Every row gives one point. A path goes straight from each point to the next, and from the last back to the first. The post is the endless flat space through its rows: a point in 2 columns, a line in 3, a plane in 4, and so on, so that a path can go around it. How many times does the path go around the post? Going back the other way cancels.
In the rows, 128 means zero.

Post, 2 rows:
[[128  84 113]
 [106 134 189]]
Path, 22 rows:
[[ 69  97 126]
 [ 80  49 163]
 [156  78 165]
 [170 171 188]
 [101 151 171]
 [ 81  72  57]
 [ 90  78 159]
 [170  75 187]
 [145 117 136]
 [141 173 128]
 [ 64 134 159]
 [ 72 163 154]
 [100  76 123]
 [128  59 197]
 [162 136 230]
 [151 166 152]
 [ 79 153 144]
 [ 53 119 170]
 [113  67 164]
 [132 124 181]
 [177 109 104]
 [103 146 170]]
Times around: 4

Post (5 x 6):
[[155  78 131 112 153 114]
 [133 155  92 165 115 140]
 [162 198  80 104  63 161]
 [132 114 166 136  88  97]
 [114 133 130 137  90 141]]
Path, 19 rows:
[[119  75 104 115 134 147]
 [182 162  71 143  98 139]
 [154 148 119 161 105 157]
 [200 180 108 144 118 104]
 [175 188  82  83 127 112]
 [113  77 124 110 136 110]
 [111   7 155  79 140 136]
 [176  32 155  85 119 143]
 [160 185 105 246 117 135]
 [128 195 107 184 111 129]
 [123 157 102 117  99 152]
 [147 152 116 134  71  91]
 [139 107 110 105  52 126]
 [131  90 158 119  50 130]
 [197  98  92 102 112  79]
 [ 95  92 119 160 148 108]
 [172  99 118 106  94  72]
 [162 144 108 116  50 151]
 [102  32 145  85  90 153]]
Times around: 2

Post, 8 rows:
[[121 131 186 147 138 145 125 141 178]
 [184 122 103 132 106  84  81 137 143]
 [118 125 202  82 118 133 155 140 147]
 [ 95 120 166 149 172 162 129 121  92]
 [125 114 133 114 115 121  56  89 153]
 [ 83 148  91 124  98 109 162 158  85]
 [109 163 138 100 153 181 129 141 116]
 [125 155 112 129 113 113 132 118 116]]
Path, 29 rows:
[[144 123 120 163  82 108  83 125 130]
 [ 39 164 151 202  98 155 225 149 156]
 [115 206 101 169 177 183 208 102 120]
 [148 162  83 132  31 108 108 173 197]
 [158 151 121  81  58 130 114 208 102]
 [129 154 108 113 131 116  91 142 117]
 [111 146 170 118 186 152 157 117 123]
 [107 126 169 131 119 128 160 144 162]
 [108 129 117 158 133 158 109 104  80]
 [185 131  99  98  57  87  89 144 108]
 [151 155 108   7  90 106 129 138  75]
 [117 148 130 117 172 161  76  89 121]
 [101  93 167 124 143 136 129 116 171]
 [130 145 110 144 110 173 134 160 161]
 [143 101 184  95 118 180  72 163  93]
 [164 104 188 147 145  62 125 120  51]
 [121 129 147 104 171 143 110 119  96]
 [170 146  46 137 134 114  60 119 189]
 [113  64 102 107 109 103  53 106  96]
 [184 148 154 128  82  97 158 159 128]
 [124 155 149  99 100 108 104 105 125]
 [ 88 158 147 158 177 153 124 141 100]
 [116 168 147 104 133  97 200 102 104]
 [139  94 117 141 121 113  96 134 168]
 [153 121 131 136  83 142 100 159 148]
 [142 122 105 114  81 125 157 156 137]
 [ 69 108 121 166 164 146 138 153 156]
 [ 89 177 110 143 191 171 113 144 137]
 [111 130 108  79 116 147  52 124  85]]
Times around: 3

Post, 11 rows:
[[113 148  87 154  79 120 127 162 124 140 164 109]
 [113 175 147 119 132 187 120 118 155 155 137 116]
 [119  80 158  90  90  95 163 141 150 122 122 111]
 [ 72 156 156  74  87 157 180 128 106 153 149 102]
 [ 88 168 159 141 140 139 104 125 137 126 153 119]
 [159 121  93 152 121  79 151 120 128 153 151 107]
 [118 175 137 112  97 151  72 166 104 125  88 127]
 [172 142 129 142 161 127 119 140 109  95 118 152]
 [140  98 154 109 151 153 105  88  99 112 139 118]
 [142 130 143 129 109 140 127 166  91 140 120 117]
 [ 89  93 118  99  98 116 151 170 109 122 100 103]]
Path (27 x 12):
[[118 249 100 162 208 183  77 201 100 126  95 118]
 [ 96  78 124  85  41  81 212 120 134 172 163  44]
 [ 74 137 103 108 156 135 129 119  79  92  88 125]
 [122 132 143 116 129 121 169 144  73 164 105 121]
 [119 190 195 118 170 144  55 120 108  92 137 159]
 [132  75  89 118  86  82 160 121 122 141 154 136]
 [ 78 167 189 141  88 182  87 161 131 131 151 123]
 [126 111 128  94 112  75 171  91  96 137 111  83]
 [ 54 108  96 120  47 147 152 135 137 125 169 106]
 [ 72 184 138 135 118 171 121 117  96 131 176 149]
 [ 85  80 129  82  45 139 125 173 103 139 125  95]
 [116 161  52 131 143 123 107 165 174 126 103  90]
 [162 146 150 124 123 138 135 155  99 125 119 115]
 [148 144 104 122 128 158 118 143 133 159 132 100]
 [ 92 145 157  79  86 108 102 131 142 146 102  76]
 [129 185 180 111 102 189  75 152 171 122  85 133]
 [ 99 134 119  93 124 141 132  83  80  97 145 144]
 [129  95 153  62  65 135 156  86  99 150 177 104]
 [139 177 118 146 164 131 119 163 134  95 141 141]
 [128 156  64 117  98  97 191 165 132 157 116  79]
 [113 157 104 142 100 103 137 124 132 105 165 130]
 [122 125 159 105  60 117 173 130 112 132 128 108]
 [167 114 176 106 105 107 113 115 110 132 155  86]
 [148 138 114 118 151 115 127 138 129 166 117  99]
 [131 121 108 171 130 115 109 179 137 138 124 133]
 [143 101 147 151 160 182 124 185 106 135  81 149]
 [115 119 176  78 128 116 141  64  57 160 171 102]]
Times around: 2
